Every row gives one point. Each copy is the shape, with its points in the same order, stretched, turned, moved and blurred by noise. Is it also mirrored, or only turned?
In the rows, zero is written as 128.

Shape, 9 rows:
[[162 152 123]
 [ 72 110 148]
 [170 123  63]
 [119 118 133]
 [ 90 168 138]
 [150 109 106]
 [ 87  92 113]
 [118 115  99]
 [ 78  94 133]]
Copy 1 (9 x 3):
[[139  90 132]
 [105 179 143]
 [157  64  74]
 [107 132 127]
 [146 153 155]
 [119 100 100]
 [108 159 106]
 [132 120 105]
 [104 172 122]]
Copy 1 is: only turned
Copy 2, 9 rows:
[[112 146 137]
 [187 138 153]
 [111 125  89]
 [145 128 143]
 [165 180 126]
 [118 110 135]
 [181 122 126]
 [147 123 109]
 [184 115 145]]
Copy 2 is: mirrored
Copy 3:
[[131 175 115]
 [139  91 178]
 [ 74 150  77]
 [122 132 155]
 [165 132 138]
 [ 98 141 129]
 [ 98  92 148]
 [114 114 124]
 [119  94 175]]
Copy 3 is: mirrored
Copy 4, 9 rows:
[[166 121 109]
 [ 85 136 185]
 [123  90  63]
 [120 115 144]
 [129 182 157]
 [123  90 107]
 [ 67 111 153]
 [ 97 115 121]
 [ 73 118 171]]
Copy 4 is: only turned

Shape, 12 rows:
[[  7 103 132 137 129 109]
 [127 105 121 154 154 118]
 [137 146 165 148 120 121]
 [118 130 184 112 159 150]
 [106 155 116 155 140 141]
 [146  95 146  93 119 129]
 [157 144 141 119 161 112]
 [152 142 145  93 142 149]
 [154 153 152 139 127 118]
 [152 105 161 103 113 126]
 [137 156 118 125 131 109]
 [155  94 120 132 116 118]]
Copy 1:
[[ 58  59 217 104 121 174]
 [153  85 123 137 141 150]
 [100 124  91 167 128 140]
 [ 68  99  98 134 156 116]
 [132 108 108 107 136 161]
 [124 129 125 160 128  72]
 [130 133 108 140 173 125]
 [120 143  96 126 156  84]
 [117 141  88 161 139 131]
 [110 133 111 175 126  80]
 [136 148 125 134 151 132]
 [165 122 115 166 120 104]]
Copy 1 is: mirrored
Copy 2:
[[ 61 190  51  77 101 133]
 [121 115 133  99 158 146]
 [144 122 152 111 107 117]
 [171 189 116 111 124 111]
 [ 96 145 158 109 114  90]
 [173 123 109 147 156 160]
 [164 112 139  98 142  88]
 [172 143 144 148 138  93]
 [154 106 156 115 119 105]
 [180 120 123 140 144 156]
 [136  92 145 115 123  89]
 [144  89 146 136 161 173]]
Copy 2 is: only turned

Shape, 12 rows:
[[101  90 167 150 151 146 144 175]
 [105 158 139 103 153 144 146 134]
 [155 157 129 133 112 119 153  96]
 [104 165 146 130 106 127 154 179]
 [134 139 129 166 114 164  80  94]
 [161 121 141 159 113 137  66 138]
 [121 149  91 141 126 152 120 175]
 [106 131  89 146 110 144 133 175]
 [179 134 152 119 183 183 114 110]
 [127 110  99 154 158 114  75 101]
 [113 120 150 158 107 103 144 170]
 [117 111 157  85 118 180 106 110]]
Copy 1:
[[133 148 212 140 141 129 173 103]
 [153 116 137 133 150 110 102  73]
 [105 129  96 168 124 106 115 119]
 [124 148 163 111 106  79 130  78]
 [ 92  73 127 134 126 160 139 153]
 [ 98 100 153 129  99 168 126 191]
 [ 96 141 161  94 137 121 104 116]
 [ 90 159 161  93 142 108 133 114]
 [126  73 164 186 161 144  99 147]
 [115 116  98 134 145 212 125 154]
 [117 167 163 120 102 118 163 113]
 [161  75 134 134 159 111 149 153]]
Copy 1 is: mirrored
Copy 2, 12 rows:
[[155 157 126 119 148 150 120 188]
 [ 90 158  97 140 154 145 109 132]
 [100 126  93 120  99 117 105 107]
 [110 129  55 126 162  97 114 171]
 [ 94 176 155 122  90  90  71 136]
 [128 147 175 125 117  79  74 145]
 [ 75 118 131 152 144 113  93 192]
 [ 83 111 122 139 132 108 124 209]
 [100 180 187 128 137 180  35  99]
 [114 140 189 173  85 115 115 135]
 [150 119  83 124 130  96 136 177]
 [ 85 193 171  88 146 123 128 131]]
Copy 2 is: only turned
Copy 3 (12 x 8):
[[119  98  95 111 178 171 176 148]
 [111  86 114 133 136 131 121 113]
 [138 130 128 170 125 107 106 135]
 [ 98 136  85 150 111 122 141 121]
 [109 158 176 125 156 161  99 135]
 [119 161 194 113 118 173 133 161]
 [124 141 143 129 135 150 163  94]
 [131 139 100 122 134 138 152  96]
 [126  94 213 156 149 194 149 142]
 [127 117 174  66 161 141 110 134]
 [123 135  88 120 123 120 154 145]
 [125 100 120 118 117 218  96 138]]
Copy 3 is: only turned
Copy 4, 12 rows:
[[ 87 124 126 127 166 175  59 159]
 [130 176 116 140 135 126  87 116]
 [127 140 143 164 131 117 162 108]
 [141 148 157  96 144 146  98 127]
 [133  90 113 170  67 123 129 124]
 [116  84 116 121 102 134 138 179]
 [153 145 132 115  99 188 108 143]
 [148 134 130 111 116 209 114 128]
 [ 74 165 111 176  94 111  97 171]
 [154 104  78 174 119 153 133 149]
 [127 107 149 110 172 162 116 145]
 [ 68 148  74 115 104 123 111 116]]
Copy 4 is: mirrored

Shape (12 x 9):
[[119 115 122 115 141  90 121 113 146]
 [170 165 104 113 127 117 106 150  85]
 [108 122 128 126 116 139 119  65 148]
 [115 118  99 155 110  73 140 164 106]
 [177 151 175 117 161 182 144 161  96]
 [ 98  99 118 181 122  78  78 122 140]
 [131 144 103 166  99 114 127 165 139]
 [157 141 180  74 174 172 170 177 117]
 [164 171 121 128 178 133 149 152 132]
 [142 134 148  95 131 157 101 126 172]
 [192 119 170 109 134 145 132  98 164]
 [129  80  96 128 138 139 114 110 151]]
Copy 1 (12 x 9):
[[122  94 141 138 162 116 121 110 102]
 [156 133 138  92 146  99 188 141 126]
 [110  86 157 180 130 120  87 166 108]
 [141 158 107  76 165  99 109  95 143]
 [114 110  90 115 105 122 185 124 177]
 [ 90 130  92 155 204  78  91 138 115]
 [149 161  99 126 152 110 125 115 141]
 [109  87 107  98 105 162 196  77 154]
 [130 136 128 128 115 106 185  74 132]
 [122  85 121 175 153 136 147 134 108]
 [173  63 142 175 148 112 142 124 127]
 [113  93 117 139 132 123  99 129  87]]
Copy 1 is: only turned
Copy 2:
[[111 138 124 151  81 122 134 129 134]
 [155 164 120 105 146  84 126 100  94]
 [141 113 151 121 104 169 152 121 121]
 [135 171  96 164  96 126  86 129 118]
 [166 173 151  97 175 101 142  64 189]
 [144 123  83 145  43 135 123 132 133]
 [152 143 104 106 112 128  76 129 123]
 [102 201 163 108 163 104 127  93 199]
 [105 129 118  94 138  98 119  73 160]
 [125 135 166  76 111 121 137 143 151]
 [145 104 175 135 144 104 148 109 180]
 [115 116 114 133 120 140 145 151 146]]
Copy 2 is: mirrored
Copy 3, 12 rows:
[[171  98 105 109 122 117 136 151 123]
 [100 132 153  63 166 167 161 117 140]
 [145 120 113 173 145  81 118 136 127]
 [155 135  79  76 133 141 150 112 161]
 [ 72 134 166  97 105 137 130  60 135]
 [171 146  41 139 117 157 156 154 149]
 [135 116 102 110 152 162 145  98 181]
 [ 91 107 175  63  69 118 111  81 123]
 [ 90  82 131  84 127 143 177  99 163]
 [115  98 138 144 123 143  89 143 137]
 [130  87 152 178 146 119 130  80  95]
 [130  99  63 125 156 124 105 150 100]]
Copy 3 is: only turned

Shape:
[[149 165 108 107 155 112 108 147 149 118 144 164]
 [143 141 109 100 139 107 106 157 146 118  97 154]
 [148 106 154 204 165 141  48 150 144 144 144 155]
 [ 80 112 114  98 145 134 130 145 153 138 114 164]
 [148  99 104 119 105  27 141  95 145 128 129 165]
 [142 110 117 107 148 127 154 112 149 119 144 164]
 [ 89 169 204 118 158  42 149 147  90 144 135 111]
 [104  97 100 174 163 125 154 138 143 142 133 136]
 [140 107 119 126 142 144 143 157 164 122 139 151]
 [157 122 102 158  84 148 156 141 155 143 138 111]
 [161 118 125  97 161 124 139 154 147 165 140 151]
 [ 66 199 109 100 144 151 150 141 143 162 140 142]
 [154 102 124 147 118 142 146 153 138 140 130 138]
 [158  97 106 113 150 102 114 147 152 130 145 143]
 [147 109 153 141 164 126 134 131 148 152  77  92]
 [159 117 109 100 124 153 120 144 133 128 134 106]
 [162 110 107 109  92 151 135 153  53 123 107 166]]
Copy 1 (17 x 12):
[[169 104 115  88 143 151 151 139 168 182 127 154]
 [154  97  91  88 123 104 139 113 167 174 141 132]
 [179 103 154 183  89  78 199 232 182  94 101 145]
 [130 161  60 117 122 107 142 136 139 150 176 136]
 [148 122 114 171 126 127 107  36  81 207 132 109]
 [139 119  79 132 143 154 127 140 111 176 104 108]
 [ 82  50 152 180 208  78  75  78 142 184 139 203]
 [117 185  96 161 123 124 155 154 147 125  86 114]
 [123 137  98 108 146 131 178 157 131 152 108 108]
 [117 175 139 107 153 130 166 109  96 110 101  69]
 [162 103  81 133 192 134 156 141 133 169 125 100]
 [132 184 105  77 189 132 107 131 149 143 182 195]
 [121 131 133 130 150 119 162 144 126 139 105  75]
 [154 103  87 132 140 141 172 120 145 160 125  91]
 [139 102  62 143 139  58 126 124 146 125  62 113]
 [141  92 100  89 146 140 150 122 135 121 127  74]
 [116  80 168  92 144 121 101 140 167 155 167  27]]
Copy 1 is: mirrored
Copy 2:
[[159 103 157 130 151 140 113 130 144  93 134 157]
 [151 105 122 142 132 151  94 140 128  91 107 144]
 [ 61 121 172 114 108 120  79 101  98 127 149 130]
 [124 110  90 112 111 128 118 123 135  58 123 139]
 [154  35 164 132 158 131 174 138 135 152 149  73]
 [129  83 134 102 149 131 145 145 169 117 141 132]
 [187 116 179 144  72 123 206 166 122 136 128 154]
 [124 118 113  82 108  90 109 128 136 109 135 113]
 [109 109 127 115 144 111 119 138 160 106 118 128]
 [ 86 145 103 133 179  88 136 144 134 155 116  91]
 [134  94 139 131 142 123 128 187 162 102 149 138]
 [155 155  79 115 133 103 137 124 125  51 138 176]
 [ 97 124 127 115 151 105 131 161 139 133 117 110]
 [133  93 154 133 141 131 117 150 162 119 141 107]
 [111 120  83 147  84 124  91 153 128 148 117 146]
 [117 153 113 140 149 141 119 160 159 131 124 120]
 [135 156 135  81 159 162 146 215 117 120  95 115]]
Copy 2 is: only turned
